Every row gives one point. Each copy is the shape, with its points in the same order, turned, moved and blurred by noise. Is it also mirrored, or only turned?
In the rows, zero is written as 100.

Shape (7 x 2)
70,71
83,50
139,127
152,139
112,116
125,111
68,85
Copy 1 (7 x 2)
49,137
45,111
141,102
155,93
118,118
114,103
69,145
Copy 1 is: only turned
Copy 2 (7 x 2)
153,133
163,120
75,85
64,85
91,117
93,98
140,148
Copy 2 is: mirrored
Copy 3 (7 x 2)
153,123
144,147
69,95
52,85
96,94
84,105
150,109
Copy 3 is: only turned
Copy 4 (7 x 2)
135,91
143,68
49,74
31,73
73,87
67,75
126,100
Copy 4 is: mirrored

Shape (7 x 3)
114,100,101
105,102,100
166,103,78
97,79,39
104,56,60
95,98,81
97,103,195
Copy 1 (7 x 3)
107,108,89
108,100,95
111,133,39
63,66,58
50,91,72
97,80,87
138,146,170
Copy 1 is: mirrored
Copy 2 (7 x 3)
100,105,87
108,107,91
70,131,123
42,77,68
46,104,57
86,87,87
180,142,61
Copy 2 is: only turned

Shape (12 x 6)
117,125,131,152,103,88
77,102,102,89,57,98
87,119,130,113,137,124
153,77,79,80,108,110
77,107,117,73,133,114
92,81,79,95,115,74
94,89,104,74,134,75
145,86,123,74,93,70
82,86,104,153,113,180
143,60,123,127,39,151
115,131,47,81,131,94
106,121,106,108,126,76
Copy 1 (12 x 6)
57,129,107,77,123,75
97,70,81,110,125,121
96,112,87,93,80,52
141,108,135,64,93,127
115,99,68,96,68,86
99,119,102,108,81,138
107,124,74,89,67,124
119,125,89,51,118,134
121,98,140,140,107,29
146,94,140,95,183,87
86,82,128,69,44,127
75,121,95,77,81,101
Copy 1 is: mirrored
Copy 2 (12 x 6)
153,105,94,114,110,133
76,85,141,98,89,118
104,108,61,74,109,142
121,61,86,62,73,59
68,103,71,74,97,119
88,66,88,106,123,83
74,85,62,105,99,89
114,84,88,117,52,77
128,59,98,27,124,174
148,38,138,64,44,138
101,109,93,64,134,51
113,111,74,112,117,98
Copy 2 is: mirrored
Copy 3 (12 x 6)
87,84,82,143,116,58
155,98,84,111,121,120
67,81,47,106,126,107
94,148,103,68,92,98
85,81,71,78,138,133
104,82,115,82,90,122
82,79,120,80,127,128
103,135,128,97,133,105
80,104,5,120,67,111
118,181,57,150,85,103
102,83,95,32,99,80
88,73,103,92,124,88
Copy 3 is: mirrored

Shape (13 x 9)
99,91,91,102,95,105,82,99,115
118,103,86,104,114,107,73,100,101
104,90,91,114,79,124,84,109,93
95,113,130,116,101,113,117,87,5
99,122,84,100,89,96,94,89,111
119,95,88,115,75,96,85,107,101
86,105,91,140,91,86,83,103,117
100,98,93,101,81,94,75,139,110
116,100,91,100,79,86,87,85,119
109,88,88,100,102,81,106,85,113
108,121,127,135,95,82,113,88,121
112,97,89,108,94,121,133,95,100
94,103,132,102,80,85,90,84,109
Copy 1 (13 x 9)
93,83,83,102,79,97,97,95,102
113,86,80,101,90,106,80,106,120
113,77,98,110,58,99,108,101,112
153,106,176,100,101,140,124,130,113
79,88,109,103,86,103,88,90,119
101,82,102,111,69,90,85,111,102
88,53,106,89,93,77,94,106,116
104,62,90,135,90,97,94,103,97
84,90,95,100,75,100,79,103,95
92,105,97,88,96,90,83,99,90
69,91,114,93,102,83,97,132,113
100,120,115,105,71,80,117,101,111
74,84,102,92,98,116,103,124,82
Copy 1 is: only turned
Copy 2 (13 x 9)
92,97,93,109,100,115,98,87,114
94,110,75,100,88,100,97,86,128
97,82,102,80,93,111,96,94,123
169,84,97,74,77,50,100,150,122
83,116,98,103,102,102,84,110,106
92,105,95,83,94,125,104,105,121
72,93,99,115,101,109,120,117,123
84,102,114,102,65,129,106,90,114
90,117,87,102,108,131,89,105,111
103,118,81,106,114,115,110,102,94
83,93,68,118,98,112,104,149,94
98,90,81,70,108,95,99,102,81
113,93,91,127,97,125,87,129,104
Copy 2 is: mirrored
